Each point is reached from the start by the listed moves, each made once or not at all, plus a little noise. Is the number of moves made odd or even? Then give how often each move was made.

Moves:
(1): [ 74 -20  -5  11]
(2): [21 65  5 11]
(3): [-5  1 90 26]
Start: [ 23 -34 -24  -1]
Points:
[38 30 74 37] -> even (0, 1, 1)
[ 23 -35 -23   0] -> even (0, 0, 0)
[ 90 -55  61  36] -> even (1, 0, 1)

Moves:
(1): [ 58   7  17   7  -6 -12  13 -24   4  -1]
(2): [-10  48   7  -5  24  -1 -12 -19   1 -15]
(3): [-14   5  68  28   0   6   4   4  17   0]
(4): [  2  -1 -11  45  -8  -1 -12   4 -10 -12]
(5): [ -3 -22   5   3  60  -1  -1  -1  -8  -4]
(6): [12  1 -9  3  7 59  5 -4  8 -5]
(7): [-8  6 -2  9 -2 -5 44  4  1  2]
(8): [20 26 -1  7  6 10 -5 58 -1  2]
(9): [  7   5 -12   1   2  -6  -2  -1  41  -5]
Start: [ -9   4   4 -10   9  -5  -1 -23  14 -15]
Points:
[ 52  20   7   9   7  36  63 -46  28 -19] -> odd (1, 0, 0, 0, 0, 1, 1, 0, 0)
[  3  76  -1  37  28   2 -30  22   3 -42] -> odd (0, 1, 0, 1, 0, 0, 0, 1, 0)
[ 61  85  28   0  33  -9  -3  -8  19 -29] -> odd (1, 1, 0, 0, 0, 0, 0, 1, 0)
[ 45  46  87  39   7  -5  55  20  36 -11] -> even (1, 0, 1, 0, 0, 0, 1, 1, 0)
[ 41  46  23   8  91  32  49 -68  18 -37] -> odd (1, 1, 0, 0, 1, 1, 1, 0, 0)
[ -6  11  -7   2  15  48  50 -21  22 -18] -> even (0, 0, 0, 0, 0, 1, 1, 0, 0)
[ -2  95  55  35  48  60  32  20  80 -35] -> even (0, 1, 1, 0, 0, 1, 1, 1, 1)

Moves:
(1): [  6  10   0 -12  12   9   7   3  13  -5  -1  12  13   1   0  -2 -11  10
  -1  12 -11]
(2): [-19  26   0   3  -6  -5   7 -20   2  -3  13  -8  -1  18   9  10   4  -4
   4   6 -10]
(3): [ 6  3 10 -8 -6 -9 -6 -4 -6  4 -8 -4 -3 16  4 -3 15  0 -6 11  0]
(4): [ 0  8 10 16 -4  7 19  0 -2  1  6  4 14 -8 -2  6  0 10  7  8  5]
(5): [-14  -2   7  -8  20 -18  11   0   7   5  12   3   6  16  -3 -10   3  -1
  -4  10  10]
(6): [-12   8  10 -14  15  12   3   1   5  -5   0 -16  15  -4   8 -11   3   2
   1   9   5]
(7): [ -4   6  -7 -13  -8  -1  30  -1  14  10  10 -15  -5  -2   7 -12  -1   0
  -8   8   4]
(8): [-10  -4   7  12  14   3  11  11  14   9 -13  -3   4  -6  17  16  -5  -2
  -7   8  -1]
(9): [  2 -12   8   6   3  -1  -5 -16  11   4  -8   7  -3 -22 -20  10   0  24
  -5 -10  -5]
(10): [-11  16   7  10  12   9   2   1  -5  19  -7   8  -2  -4  -1  -1 -14   2
  -9 -10   1]
(11): [  4   1  14  -3  -3   1   0   9  -4  -7  15 -10  -1   7  -5   7   5  -7
 -15  -4 -12]
(12): [-14 -10   4  -2   3  20  16  -4   3   2  -6  19   5 -10  10   5  -9   1
  -5 -14  -8]
(13): [ -9  -4 -11   0  -8   0   0   6   0  10  -3   4  17  -5  -2   3  -6   8
  -5  -4  -8]
(14): [ -1 -14  -8  15 -12   5 -14   1   6  -9  -4   6  -3   8  -8   0  -4   8
 -14  -1   8]
(15): [ 10   4  12   1   2  -6  -2  -7  -1   7   8 -19   6   8  18 -10   1   0
   2  -3  -7]
(16): [  1  -5 -12   6   9  10  12 -10 -17   7   5 -10  -6   3   2   9   0   1
  -5   5  -6]
(17): [  7  -6 -12  10  -2   5  -7  -3   5   2   1  14  -3 -12   2   3  16  -2
  -7  -6  -3]
(18): [ 10   3  -9   5 -10  -9  -5   6 -10 -11   2  -2 -11   0   5   3   8  18
  -7 -17  -5]
Start: [ 24   0   7   6  -6 -11  22  25  -6  -5   7  15  15  17  -5  25   1  -4
  12  -4 -17]
Points:
[  2  60  15  23 -17   2  82  34  14  23  22  13  38  23  29  55  10  30
 -42   6 -55] -> odd (1, 1, 1, 1, 0, 0, 1, 1, 0, 1, 1, 0, 1, 0, 0, 0, 1, 1)
[ 19  -1 -17  33  -9   9  20 -22  13   7  19  20  37  16  -1  48   1  40
 -20  -6 -58] -> even (1, 1, 0, 0, 0, 0, 0, 0, 1, 0, 0, 0, 1, 1, 1, 1, 1, 0)
[ -3  23  18  38 -12   1  76   3 -23  21  12  -4  41  37  57  65   7  28
 -11  -4 -56] -> odd (0, 1, 1, 1, 0, 0, 0, 1, 0, 0, 0, 1, 1, 0, 1, 1, 0, 1)
[ 14  46   0   7 -21  -1  57   9 -12  -1  31  -7  -4  64   8  36   2  24
 -49   6 -47] -> odd (1, 1, 1, 0, 0, 0, 1, 0, 0, 1, 1, 0, 0, 1, 0, 1, 0, 1)
[-16  43  40  33  10  37  75  17  -9  14  16  -5  62  43  50  59 -15  43
 -48   2 -63] -> even (1, 1, 1, 1, 0, 1, 0, 1, 0, 1, 1, 1, 1, 1, 1, 1, 0, 1)
[-15  33  31 -37  10 -18  80 -12  32  13  28  -4  54  34  32  10   7  53
 -21   3 -52] -> odd (1, 1, 1, 0, 1, 1, 1, 0, 1, 0, 0, 1, 1, 0, 1, 0, 0, 1)
[ 22  -4  -5   2  13 -20  65   3   1  25  42 -12  13  31  22   6  21  -7
 -11  11 -17] -> odd (0, 0, 0, 0, 1, 0, 1, 0, 0, 0, 0, 0, 0, 0, 1, 1, 1, 0)
[-18  63  22  12  -2   3  95  21  22  39   5  13  51  28  27  42 -16  20
 -13  33 -34] -> even (1, 1, 1, 1, 0, 0, 1, 1, 0, 1, 0, 0, 1, 0, 0, 0, 0, 0)
[-19   7  41  33  17  47  78  -1  23   7  19   2  75   9  22  70 -22  46
 -32   8 -66] -> even (1, 1, 0, 1, 0, 1, 0, 1, 1, 0, 1, 1, 1, 1, 1, 1, 0, 0)
[ 31   8 -23  44 -27 -11  13 -10 -21 -13  32  -3  -1  43  24  42  24  17
 -16 -20 -37] -> even (0, 1, 0, 0, 0, 0, 0, 0, 0, 0, 0, 0, 0, 1, 1, 1, 1, 1)
